Rows are points. Each copy is the shape, with its points in the same order, turned, moved and blurred by noise. Some copies are also mirrored. Which?

Shape:
[[-29  92 -10]
 [-22  -9 -35]
 [  7   7 -32]
 [ -6  -8 -12]
 [  4  -7 -38]
 [-17  46 -41]
 [ -3  12  95]
 [ -9   0   2]
 [ 62  51  21]]
Copy 1 (9 x 3):
[[ 92 -17  -3]
 [ -5 -26 -49]
 [  4 -29 -18]
 [-13  -8 -29]
 [-12 -32 -28]
 [ 45 -43 -25]
 [  4  91  13]
 [  6  -2 -22]
 [ 20  -7  62]]
Copy 1 is: only turned
Copy 2, 9 rows:
[[ 17  71  30]
 [-21 -15  45]
 [-34  -3  24]
 [-16 -16  12]
 [-39 -11  29]
 [-23  34  48]
 [ 64 -10 -61]
 [  1 -14  11]
 [-31  46 -51]]
Copy 2 is: only turned
Copy 3 (9 x 3):
[[ 11  39  93]
 [ 38   2  -1]
 [ 27 -19  16]
 [ 12  -2  -1]
 [ 33 -21   5]
 [ 38  11  57]
 [-90  33  -1]
 [  3   6   7]
 [-51 -45  56]]
Copy 3 is: only turned

Shape (8 x 4):
[[ 18 -95 -11 -53]
 [ 35 -57  -5   1]
 [-11   3 -32  14]
 [  9 -24  31 -47]
 [ -3   4   1  32]
 [ 10  62  56  43]
 [ -3   3  14  48]
 [ 77  -2   2  11]]
Copy 1 (8 x 4):
[[ 86 -27  35 -81]
 [ 31  11  17 -73]
 [ 32  34 -16  -2]
 [ 23 -42  23 -30]
 [  1  22 -28 -17]
 [-73   1 -27   9]
 [-15  18 -39 -26]
 [-24  36  46 -48]]
Copy 1 is: mirrored
Copy 2, 8 rows:
[[ -6 -57  82   4]
 [-22 -23  41  37]
 [ 27   0 -17  16]
 [ -7  11  51 -32]
 [ -9  16 -28  13]
 [-28  79 -54  -3]
 [-16   6 -38  13]
 [-18  45  35  59]]
Copy 2 is: only turned
Copy 3, 8 rows:
[[ 21  69  71 -15]
 [ 25  21  35  29]
 [ 22  -3 -36  -8]
 [-35  15  38 -11]
 [  5 -10 -29  23]
 [-55 -66 -39  45]
 [ -3 -14 -39  43]
 [ 17 -52  38  34]]
Copy 3 is: mirrored

Shape (9 x 6):
[[-19  20 -19 -18  38  27]
 [-23  34   3   6 -32 -40]
 [-25  -7  -6  18 -32  20]
 [ 16  50  23  18 -25  46]
 [ 33 -29  43  64 -10  31]
 [  0  32 -25 -20  23  -4]
 [ 41 -16 -24  16  22 -13]
 [  0   9 -33 -22  -6   3]
 [-16 -35  34  -9 -15 -13]]
Copy 1:
[[  1  14  22  21  24  57]
 [  0  18   4 -15 -29 -16]
 [-25 -26  25  -5  19 -11]
 [  5 -51  40 -14 -30  32]
 [ 24 -95 -10  12  20  -7]
 [  1  22   6  29  -7  45]
 [  0 -19 -26  67   9  13]
 [-33  11   8  21   0  26]
 [-16 -17 -36 -19  24  -5]]
Copy 1 is: only turned
Copy 2, 9 rows:
[[-34  33 -15  -7  27 -37]
 [-11   1  54  46   3   1]
 [ 28  27  -3  37   0 -16]
 [ 25  56  39 -19 -19 -25]
 [ 66  28 -11 -28 -16  36]
 [-31  13  20  -2  37 -32]
 [ 21  -8   0 -23  60   7]
 [ -1   2  12  14  36 -42]
 [ 10 -25 -14  21 -22   2]]
Copy 2 is: only turned
Copy 3:
[[ 23  38  34  59  18 -14]
 [-17   7 -48  52  -4 -11]
 [-19  -9  12  28 -22  13]
 [ 38 -25  -8  43  14  47]
 [  5 -73  24 -15  22   8]
 [  5  46  -4  55  30  -3]
 [-11   1  17   8  66  -6]
 [-14  41   0  37  18  11]
 [  1   0  -1 -13 -19 -34]]
Copy 3 is: only turned

Shape, 12 rows:
[[-56  20 -15 -32  -7  18]
 [ 25 -17  56  70  51 -16]
 [ 37  55 -22  50  -1 -15]
 [-11 -16   2 -20  13  31]
 [-31  45 -28 -29  13  78]
 [-13   5 -35 -31 -44  25]
 [  2 -43  -3  67  53 -33]
 [  5  -8  23  56  24 -52]
 [ 26  64 -15 -30 -16  -8]
 [-20 -23  24  52 -12   6]
 [ 42  57 -51 -15 -33  -7]
 [ 13  60 -33  10 -24 -34]]
Copy 1, 12 rows:
[[ 28 -53 -32 -43  -2  21]
 [-33  63 -37  48  35 -10]
 [-21 -17 -46  70 -19  54]
 [ 30 -19   1 -11  21   7]
 [ 63 -85 -34   1  30  20]
 [ 13 -69  14 -16 -15  38]
 [-11  54 -26  39 -25 -36]
 [-40  50 -42  24 -16   9]
 [ 15 -36 -27  16  -6  95]
 [-46  -5 -18   4  10 -19]
 [  9 -52  -5  41 -33  95]
 [-13 -32 -43  26 -43  76]]
Copy 1 is: only turned
Copy 2 (12 x 6):
[[ 58  33  36  21   1 -14]
 [-51 -42 -42  14  -5  60]
 [  5 -16 -75   0 -16 -42]
 [ 37   0  26 -18   7  12]
 [ 92  23  27 -12 -55 -17]
 [ 29  39  28 -29   3 -50]
 [-26   9 -56  -9  32  67]
 [-30 -14 -52  22  36  28]
 [ 53 -26 -20   0   1 -69]
 [-37  15   6   4 -17  13]
 [ 38  -2 -38 -28   8 -82]
 [ 29   0 -52   9   8 -58]]
Copy 2 is: only turned

Shape (13 x 8):
[[-28   2   1   2  23  35  -5 -31]
 [-24 -11  14  17  14  38 -18 -28]
 [ 36  -5  48  35   2 -65 -19 -10]
 [ 13 -51  30  21   0 -83  77 -32]
 [ 29 -78  27   1  -4   4 -13  24]
 [-92   5 -38  -7 -21  34 -10  -6]
 [-71  14  31  22 -24  25  20  19]
 [ 14 -26  15  28  -5   8  -2 -20]
 [-32   7  12  13  27  -6  10  54]
 [ 32   6 -14  -4  -8  32  64 -15]
 [ 30   5 -45 -12  17  40 -14 -17]
 [-23   9 -37  63  10  15 -20 -33]
 [-33  10  -4  19  -9 -55  -9 -22]]
Copy 1:
[[ 23 -25  31   1 -41  13 -33   9]
 [ 24 -43  29  21 -45  17 -17  15]
 [-42  -7   7  87 -24  10  29 -14]
 [-95 -17 -17  44 -87 -47   8 -42]
 [ -3 -57 -42  54   3 -46   0   5]
 [ 50 -20 -17 -47 -75  44  -8  20]
 [ 20 -57  10 -19 -67  16  54  15]
 [-17 -33   6  41 -36 -16 -13  23]
 [-11 -36  -8 -23  -6  30  49 -30]
 [-36 -17  34 -34 -28 -47 -12  21]
 [ 19   8  20 -15   9  -5 -51  23]
 [-13 -19   9   8 -41  71 -40  32]
 [-26  21   1  40 -72  37   8 -20]]
Copy 1 is: mirrored
Copy 2, 13 rows:
[[ 20  29  -2 -22 -12  -1  43 -11]
 [ 26  -1   1 -13 -17  -1  45 -23]
 [ -7 -39  44 -25  32 -85  11  22]
 [-64   3  82 -19  77 -46  62  14]
 [-12 -57  65 -15  13   8   1 -38]
 [-29  26 -48  42 -41  17  51 -30]
 [-52  -5 -47 -34 -18 -22  45 -33]
 [  8 -23  20 -14  20  -9  39   0]
 [-31  12 -15 -20  19 -37  -3 -52]
 [-16  22   9 -46  41  42  27  24]
 [ 37  22   8   2  11  38  -6  15]
 [ 34   1 -30  29  35 -16  49   6]
 [-27   4   5  31  18 -63  32  20]]
Copy 2 is: mirrored
Copy 3 (13 x 8):
[[ 32 -29  -2   4 -23 -28  13 -19]
 [ 32 -44 -13 -10 -19 -31   2 -10]
 [-21  29 -59 -65  18 -21  -9  19]
 [ -6  48  28 -80  29 -36  32  72]
 [ -9 -43 -30  -6  43   5  -5  58]
 [ -9 -60  51  14 -65 -14  -1 -38]
 [ 18 -43  41 -47 -29  16 -22 -32]
 [ 17 -15 -23 -23   0 -32 -18  28]
 [ -4 -11  18 -14  32  20  -3 -40]
 [ 63  33  20  18 -16  -7 -22  36]
 [ 25   3 -25  60 -19 -29  -6  -1]
 [  1 -16   0  -3 -21 -77 -31 -31]
 [-39  15   3 -43 -28 -32   9 -10]]
Copy 3 is: only turned
Copy 4 (13 x 8):
[[-21 -13  -9   2  16 -42  19   4]
 [-26 -14 -29   6  11 -40  18  15]
 [ 29 -16 -45 -12 -81   7  54  37]
 [-19 -36 -25 -50 -95  33  75 -45]
 [-29  36 -44  31 -35  45  38   8]
 [  8  -7 -31 -12  67 -34 -19 -40]
 [-10  -8 -49 -51  22 -14 -39  -2]
 [-21 -12 -37  20 -34 -12  24   9]
 [ 10   3  -9 -34   2  30 -19  26]
 [-20  -4  31  13 -55 -32  -4 -46]
 [  9   3  28  62   0 -29   8   4]
 [  0 -74 -26  31  12 -33  -1  10]
 [ 46 -36 -43 -18 -11  -7  43 -10]]
Copy 4 is: mirrored

Shape:
[[ 41  43 -53  50  12  12   5 -18   9]
 [ 65  65 -63  36  19  -3 -26 -33  18]
 [ 46  24   2  17   2  13  -6   3  -7]
 [-21 -10  21  -8   3 -57 -48  52 -29]
 [-19 -23 -19  19 -44  24  19 -31 -38]
 [-13   5 -18 -15  -2  -4   5 -22 -68]
 [  2  -8 -44 -35  28   9   3  14 -55]
 [-22 -41  23 -25 -13 -42   7 -16   8]
 [-13 -34  22  -4  -3   2   8 -42 -57]
 [-19 -22   4  19  52 -41 -81  46 -37]
 [-10  29 -36 -30  61  26   5  13  -7]
 [ -4  42 -27  -2   3  30 -22 -24 -25]
 [  5 -22 -18 -38  17   3 -41  13 -11]]
Copy 1 (13 x 9):
[[-15  74 -14 -47 -10  12   3   4 -25]
 [-43  82  -8 -59  -9  13  24  24 -49]
 [  4  30 -13   4  -6  14   4   8 -41]
 [-19 -39   4  51  44 -57  30  16  -9]
 [ 22 -24 -20 -36 -13   8  -5 -29  31]
 [  1 -46  -3 -32  27  24  -3  19   7]
 [  8 -13  29 -13  57  41  15  14   6]
 [ -1 -45  47  18 -22 -30  -7  -7   8]
 [  9 -61   0 -21   3   9 -36 -14  -4]
 [-62 -16   0  40  81 -40   9 -11 -20]
 [-27  24  23  15  36  60  -3  39  16]
 [-31  -1 -27 -20  -1  45  15  18   2]
 [-30 -20  40  21  30  21  31 -17 -15]]
Copy 1 is: mirrored
Copy 2:
[[-25  44   0 -20  -9  43  11  75 -30]
 [-53  42  -7 -37 -25  20 -15  95 -49]
 [ -2   4  19  -2  -3  33 -23  46 -21]
 [ 21 -10  10  12  41 -55 -18  20  45]
 [ -3  57  25  45   2  34   6 -28  -5]
 [-15  48  53  -7  12  -1  -8 -22  10]
 [ 31  46  49 -38 -19 -11  -7  -2   8]
 [ 10   7 -34   8  34  -2 -19 -45   6]
 [ -9  34  26  11   8  34 -27 -49  34]
 [ 17  -2   1  -1  -3 -56 -16  48  90]
 [ 17   3  30 -68 -30   1  32   8  -9]
 [-30  23  44  -2 -29   2  13  16 -19]
 [ 30   7   6 -11 -31 -26 -21   3   5]]
Copy 2 is: mirrored
Copy 3, 13 rows:
[[ 28  30  -2  12 -58  -1  34  21 -65]
 [ 12   8   4  31 -79 -17  65  23 -74]
 [  9  -3  24  -4 -43 -14   5  -1 -26]
 [-24 -21 -16 -65  14 -25  46 -51  20]
 [ 38   3  -9 -17  38 -11 -11  49 -20]
 [ 34 -47 -31 -28  19 -17   6  13 -34]
 [ -8 -43 -26 -41  11   2  -2  -7 -72]
 [  0 -15  -8  11  59   5  23 -26  18]
 [ 33 -30 -27  -1  41 -34 -27   2  -4]
 [-48   0 -56 -61  -9 -55  33 -56  -3]
 [-24 -31 -43 -16 -35  43  -1  -8 -57]
 [  5 -28 -25 -10 -35  -5  13  45 -32]
 [-50 -31 -10 -19  10 -12  12  -7 -33]]
Copy 3 is: mirrored
Copy 4, 13 rows:
[[ 18  61 -46 -49  17  38  -8 -27 -34]
 [ 17  87 -39 -34  16  41 -42 -30 -47]
 [-17  41 -18 -17  29   9  -5   5  -5]
 [  8 -17  17 -23  24 -74 -34  54 -36]
 [ 47 -25  -3 -18  40  21  29 -15  16]
 [ 36 -13  34 -12  32  16  19   9 -36]
 [ 42   6   8  -1   8  21  35  44 -53]
 [  8 -58  -1   7 -18 -23 -19   1  -6]
 [  7 -51  13   9  45   5  20 -10 -18]
 [ 13  -3 -21  -3  53 -75 -22  47 -89]
 [ 15  43 -12   2 -23  -7  46  15 -65]
 [ 34  49   8  -3  30  -1  15 -20 -36]
 [ 25  15 -13  36   9 -21  -4  42 -35]]
Copy 4 is: only turned

Shape:
[[ 21  44   4  -2  45 -26 -20  34 -27  10  23]
 [ 43   6 -28  -3  22  -5 -26 -20 -24  15   3]
 [ 39 -37   2  -9  -1  -4  14 -26 -23  14  24]
 [-35  25 -16  -4  18 -10 -19   9 -22  23 -27]
 [ -2 -17  29   2  -1  -3  35 -44  14   1  20]
 [-33 -15  54   6  -2  30  35 -33  33   4   2]
 [-34   0  33 -18 -25  15   9 -24   7 -33  12]
 [-16 -23   1   3  19  18  42 -32  28 -34   8]
 [ 21   1  -4  12  15 -16  17   7 -59  14 -11]
 [ -6  -5  26 -24 -17  15 -25  13  10 -14 -11]
 [  1  52 -21   0   2 -13   1  42   8  33 -15]
 [  1   8  14   3 -12  22  27 -61  -3 -10  23]
 [  9  32  23 -27 -12  20   0   6   3 -26 -36]
 [-12 -25  21   1 -35  19  28 -19  12 -33  31]
 [ 24 -17   3  36   4  34  -1 -17 -26   3  19]
 [  9  22  -8  29  -3 -41 -26  15 -23  14 -17]
 [-20 -25  13  -9 -17  29  34 -26  -9   4  35]]
Copy 1 (17 x 11):
[[  6 -34 -30  30   8  24 -12  34 -30  -1 -23]
 [-17   4 -21   9 -50  11 -19   9 -17   0  -1]
 [ 15  20  -8  -2 -43 -14 -23   3   1  49  15]
 [ -6  13   8  -1  14  16  11  16   0 -40 -18]
 [ 28  24   8  10 -18 -69 -14   9  10  25   1]
 [ 23   6  27 -14   8 -95  -5   8  33   5   0]
 [ 25   6  34 -15  15 -65 -11 -22 -24   3   0]
 [ 35   7  44  26 -20 -64 -37  -6  15  -7  14]
 [ 38  18 -24 -11 -16  26 -21  28  -3   0   0]
 [-13 -13   4 -22  23 -33 -18 -24 -11  -1  15]
 [  8 -20 -30  28  14  13  31   5   2 -40  12]
 [ 34  15  15  -6 -46 -70  -1   0 -17   7  -4]
 [  5 -14  -5 -23  13 -39 -18   2 -31 -35  34]
 [ 46   4  24  -5  -6 -65 -20 -39  -3  25   9]
 [ 29 -12  -8 -22 -51 -19 -30 -11  16  11 -19]
 [  6  18 -48  12   8  17  -9  -6  -8 -24 -24]
 [ 41   8  38 -14 -21 -45   4 -12   9  33   3]]
Copy 1 is: only turned
Copy 2 (17 x 11):
[[ 33   6 -27  47  17  23 -21 -19 -45  27  33]
 [ 25  31 -37  52 -22   6  -8   2  -9  -7  -5]
 [-19   5 -43  22 -37  17 -15 -14   5 -39   4]
 [ 19   3 -12  28  25 -19  13 -15  12  42   5]
 [-16 -28 -26 -12 -45  34  21  -8  16 -11   9]
 [-20 -49   3 -42 -55   5  20  -5  12  12  14]
 [  6 -49  15 -28  -6  23  10   1  17 -14 -11]
 [ 20 -13 -19 -46 -36  15  33  -2  14 -22  24]
 [  3  12 -49  28  -1  -2  -2 -56 -19   2 -10]
 [  1 -22   3 -11   6  -7 -20  24 -10  -5 -11]
 [ -2  20   0  35  28 -13  28  -4 -44  32  26]
 [  5 -24  -2   4 -56  34  32 -15  13 -21 -14]
 [ 22 -33  -6  -3   5 -13  16  13 -40  -2 -30]
 [-18 -21  12 -39 -22  27   9 -11  11 -38  -2]
 [  6  25  -6   2 -50  10 -16 -36  -3  -9 -13]
 [ -2  34 -25  27  24  20   0 -14 -15  37 -16]
 [-14 -27   7  -8 -34   9   7 -32  22 -36  16]]
Copy 2 is: only turned
Copy 3, 17 rows:
[[-62 -32   2  19 -53  -5  32 -16 -18   5  -6]
 [-22 -34 -22  43 -17  27   8   8 -37  18   1]
 [ -6  -3 -10  50   8  46  41  27  -5   6   9]
 [-10 -12   7 -15 -41 -20   1   9 -37  25  18]
 [  4  44  -2  45  19  -5  39  19   4   6  20]
 [  7  74  -9   7  21 -28  30  26  -1 -12  10]
 [ -5  48   3  -3  17   8  23 -10  -2 -22  47]
 [  5  35  18  37  54 -23   5   8  -2 -15   0]
 [-15  -7  29  37 -49  34  13  24 -26  10  -2]
 [ -4   7 -20 -21  -4  11  28  -8   5 -29  21]
 [-17 -10   6 -19 -41  -8  25 -35 -30  40 -24]
 [-11  59  -5  42  24  26  18   5 -31   8  28]
 [  9  19  -4  -4 -22  10  14 -35 -27 -35   2]
 [ -6  55   8  16  38  29  22   0  24 -14  26]
 [-31  22 -13  30   4  46  -8  35  -9   3  -7]
 [-10 -25  -7  16 -62   5  -5 -11   4  31   4]
 [-17  50   9   9  34  24  35  29  -7   7  21]]
Copy 3 is: only turned
Copy 4:
[[ -9  23 -36 -32  14  31  41   1 -20  -5 -41]
 [-27   3 -12 -30  -4 -13   9  15  26  25 -28]
 [ 17  18   2 -21   5  -2  -1  11  59  23   8]
 [-38  16 -14  -2 -39  46  -5  11 -11 -13 -12]
 [ 10  -3  23   3  27  28  -6  -7  29   8  47]
 [  8   5  60  19  23  35 -15 -16  14 -19  62]
 [ 14  -3  28  42   9  25  -8  22  15 -34  29]
 [ 24 -35  33  -8  11  18 -28  15   4   2  45]
 [  0  52 -10 -29  -8  26 -12  15  11  28 -18]
 [  7   3  19  19  -4   6 -12  -6  13 -48 -19]
 [-33  28 -39 -14 -22  10  -1 -23 -42 -18  -7]
 [-10  11  34  23  27  -2   3  33  13  19  36]
 [-22  20  18   7  23   3 -35  10  -9 -49 -19]
 [ 44  -1  27  40  17   3 -18  10  17  -5  33]
 [ 13  12  42  -8 -10   1  10   8  17  40  -9]
 [-30  23 -29   7 -13  33  -3 -22   0  25 -40]
 [ 28  17  33   7 -10  11   4  20  25  -4  48]]
Copy 4 is: mirrored

Shape, 17 rows:
[[-24  17   5  17 -11   6 -19  18  -3 -12 -13]
 [ 16 -24   3   3  24  -1  19  16   9  -8 -21]
 [ 23   8 -13  12 -14 -12 -15  33   7 -20  21]
 [ 47  19   6 -21  10  33  17 -13  16  -3  19]
 [  1  10 -31   2  18  12 -33  -6  22   3 -21]
 [  4  16  -3 -13 -17 -12   7  -7  -3   8 -16]
 [  9 -21 -21 -11  -9  -4  17   6  18 -47 -20]
 [-11  19 -29  -6  10 -10  22   5   5   6  -5]
 [-14 -19 -11 -14  -3 -16  13 -12  16  -1 -24]
 [-19  24 -24  -8  -4 -12  -4   2 -26   0   3]
 [  5  21 -17  -4  10 -20  -4 -14 -39 -21  -5]
 [  7  -2 -10  57  12  15  22  -8   9   0 -21]
 [ 11  20  -9  58  -1 -22 -23   7  25 -24  -9]
 [-17 -33   7  -7   4 -17  -3   5  13   7 -10]
 [-19 -91 -30  22   7  -5 -19 -12 -37   5  27]
 [-22 -84  -2  14 -27 -15  15  13  11  13   5]
 [-20  21 -20 -18  14  -6 -20 -11  24 -22  60]]
Copy 1:
[[ -4  21  15 -13  -6  21  19   8  18 -25 -14]
 [-16  -5  35  10  -2  -2  -7   0   3  23  21]
 [ -3  25  22   6  12 -36  25 -15   1 -24   4]
 [ 20 -31  19  -5  -4 -35   0  22 -39 -15  25]
 [-11  -5   5  12 -14   1  14  23  32 -32  39]
 [-10   6  -7 -10  14   4  20  16 -12  -1  12]
 [-46  13  32 -26   8 -13  -9  -8  -4  -1  32]
 [-12  27  -9   6  -3   2 -13  19  -9  -6  21]
 [-25   5  -4 -23  -2   6  -1   9  11  21  29]
 [ -2  24 -23   1  10  20   2  -2  -8 -21  11]
 [-16   1 -15  11  36  15  -6  -7  -6 -26   3]
 [-43 -15  15  20 -39  -5   0  16   1  -6 -18]
 [-37   9  15   9   1 -31  24  17  39 -34 -25]
 [  1   8   6 -11  -8   8   4  -8  28  29  17]
 [-13 -13 -18  13 -32   8  -3 -95  31  14  17]
 [-18  16   4 -20 -38  -5  15 -54  20  56  10]
 [ 31  16 -19 -22   4 -37 -29  -8  18 -42  20]]
Copy 1 is: mirrored
Copy 2:
[[ -1  19 -29  13  -1 -13  -9   0   4  18  23]
 [  9 -34 -13   8  -5   1 -26 -22 -15  11 -27]
 [ 19  11 -16  -3 -17  25 -17   9  31   8 -14]
 [-49 -13 -34 -10 -31  32 -11   5 -10   3 -41]
 [-28  -1   2   5   0  28 -27 -24  -3  -1  24]
 [ -8   2 -12 -14  23   9   7   6  -9  -6  -8]
 [  7  -5  22  18  -5   0 -33  16 -24 -15 -22]
 [  8   3   2 -26  -8  18   5  -8 -31  -2   4]
 [ -2 -22  23   8   5  -4   7 -11 -28  -4  -5]
 [ -2  24  -5 -26 -12  -8  11 -11   1  -7   8]
 [  6  21 -21 -19 -12 -10  -2 -11  -2 -38   0]
 [  8  14 -20  34  -5  25 -13 -47 -32  13 -13]
 [ 29  17 -27  41   0  39 -24 -14  14   2  15]
 [  7 -38  10  15  -4 -12  12 -10   0  14  -2]
 [  6   4  54  23 -35 -45   7 -65  38   1 -28]
 [ 25 -23  44  39  -1 -25  21 -26   9  37 -37]
 [-24  16  10  -4 -63  26  26  21  13  -4  24]]
Copy 2 is: mirrored
Copy 3, 17 rows:
[[ -2   1 -36   1  14  15 -18 -12  10  10   9]
 [  7 -24  24  17  11  -2   4 -11 -18  -2  24]
 [  0   6 -37 -12  15 -22  19 -11 -22 -11  23]
 [  5   8   8   6  -1   9  30  25 -58   8 -17]
 [-48   4   4   3  19  -1 -13 -20 -15  -1 -12]
 [ -8  -3  -5   0  -1 -11  10  15  14  21  -3]
 [-22 -19  -1  21  24  11  37   3   5 -10  32]
 [-20  -6  -8  36 -14 -20   4  -1   2   8  -6]
 [-24 -36  12   9   1  -1   6   9  19   4   8]
 [ -9  15 -22  13 -13 -17  -5   2  24  -6 -11]
 [  2  22  -2  15  17 -21   3  12  24 -20 -16]
 [ 11 -29  -2  26  26   8   6 -46  -8  13 -25]
 [-11 -20 -42   6  61 -21  -7 -30 -11  -1  -7]
 [ -9 -41   7  -8  -3  -5 -12   0   9  -9  21]
 [  7 -42  17 -36 -25   0   7 -44  29 -80  -2]
 [  6 -79  -2 -25 -24   8  19 -31  20 -21  33]
 [-35  -4 -49   8 -13 -13  -3  25 -30 -48 -13]]
Copy 3 is: mirrored
Copy 4, 17 rows:
[[ 10   1 -12 -22  10 -23   1   6  14 -35  -4]
 [-10  12   2  27 -23 -26 -26   1  13  -7  19]
 [ 42  -5  -3   3   4  11 -15  10  34 -17  -7]
 [ -1 -31  50 -13 -27  17 -26 -13  12  16   3]
 [-13  14  13 -27 -11 -13  -7  45  32 -20  22]
 [ -3  14   7 -14  -9  -2  -7  11 -13 -10 -12]
 [-12 -13   3  26   9 -14 -38  31   9  -6 -21]
 [ -3   1  24  14 -16  -9  17  35  -5 -20   1]
 [-26  14  -4   6   8  -7  -9  25 -12  -4   3]
 [ 21  17  20 -13  16 -11  15  24 -11 -21   6]
 [ 20  33  39  -5  20  -9  -8   7  -9 -29  -3]
 [-21  22  21  15 -24 -31   6  -2  41 -20 -17]
 [  6  22  -1  -3  -5   2  -4  11  58 -55 -18]
 [-18  15 -23  10  10 -15  -8   6   2   3  23]
 [  5  53  -3  32  58 -33  10   3  32  56  22]
 [-23  17 -48  45  22 -22   8   2  12  37   1]
 [  7 -28  30  -8  41  33  17  25  15 -16  27]]
Copy 4 is: mirrored

Shape (15 x 12):
[[ 21 -14  -1  -8  46  33  12   8  -4 -29   8  43]
 [ 58   8   3 -12   6  13 -34  -5  -6  -7 -18 -30]
 [  2  25  25 -11  16 -51  39 -11 -11 -21  36  16]
 [ 10 -32 -13  10  -7  13  30   5  35  33  11  14]
 [ 36 -54 -23 -18   4 -30  16  34   5  45  -5  44]
 [-16 -19  53  31  47 -10 -27  15 -31  13  -2 -60]
 [  5  30 -42  13  39 -17  28   5  -8  74  29  16]
 [ -1  13 -12 -10   5 -16 -38   3  18 -49   1 -12]
 [ 16   5 -53   4 -14  -7   5  -5  47  -9  46  26]
 [  5 -16  17  29   2  18  12   6  17 -31  80  11]
 [  1  -4  85  -4  30  -3 -23 -31   1  27  -7  62]
 [ 14 -36  -9  57  43  41   8 -11  15 -38   1  -3]
 [-14 -31   1  18  41 -32   2 -21 -11   8  64 -38]
 [-19  -5  19  11 -22  45  -7 -35 -14  19  17 -14]
 [ -9 -22  21  72  37  -8 -42 -15 -30   8  -9  31]]
Copy 1, 15 rows:
[[  5  -3 -20  12 -23  24  13 -25  50 -28  64   2]
 [ 41   2  -5 -51 -40  40  -1 -14   8 -11   3   8]
 [-18  30 -16  16 -26 -24  -1 -34 -39  -7  47 -23]
 [  5 -27 -11  33 -10  14 -56 -28  28   7  14  16]
 [ 48 -66 -16  35   6  24 -39 -14   1   7  44 -28]
 [-11  -2  12 -48 -60  -7 -40  61  -8 -39  36  11]
 [ 34 -23 -40  19  27 -34 -45 -27 -22 -49  31  35]
 [ -3  -1 -15 -14 -41  12  42   1  -4  18   3  21]
 [  7 -14 -29  48 -14  17   2 -52  -6  21   6  48]
 [-23  25   4  39 -55  21 -21 -27   5   8  63  50]
 [-55 -31  37 -45  13  20 -16 -32   4 -30  68 -23]
 [-26   0 -40  14 -60  48 -18   4  53 -36  28  33]
 [ -8  -7  11  35 -68 -13 -27  10 -36 -47  25  30]
 [-14  28  40  -3  -1  21 -37   0  22 -22   0  36]
 [-46 -24 -19 -18   0  53 -18  39 -12 -49  52  21]]
Copy 1 is: mirrored
Copy 2, 15 rows:
[[ -4  -3 -31  57   5 -26 -24  -3 -32 -23   2 -33]
 [  8  10   5  -2  28 -14 -33  12  10   5  44   7]
 [-13  -1 -32  60 -19 -19   6  10  32   2 -36  38]
 [-11  -4  -3  -6  -2 -34  14  25   6   1 -33 -58]
 [ -4 -25  -1  28  19  34  17   9  21  17 -26 -77]
 [ 13   9 -18 -36 -14 -11  13 -77  28 -23  34  19]
 [ 11  -2 -47  -9   6   6 -17 -17  -7  40 -84 -15]
 [-40 -28 -13   8 -17 -18 -21  20  -5   9  43  25]
 [-48 -28 -14  17   3 -52  -7  45 -10  44 -30 -19]
 [-11 -15 -20  36  -7 -95  20 -10   1  12  -3 -14]
 [ 17  18   7  50 -64 -12 -54 -38  57 -18  -6 -38]
 [-36  42 -26   5  15 -60   8 -22 -34 -17  22 -36]
 [-28 -20  -7  -5   6 -46  17 -60  16  -3 -31  27]
 [ 26  12  35 -16 -34 -58 -10  -2 -14 -11 -12  -3]
 [-13  41  -4  15 -48 -12   1 -68 -11  30  21 -30]]
Copy 2 is: only turned
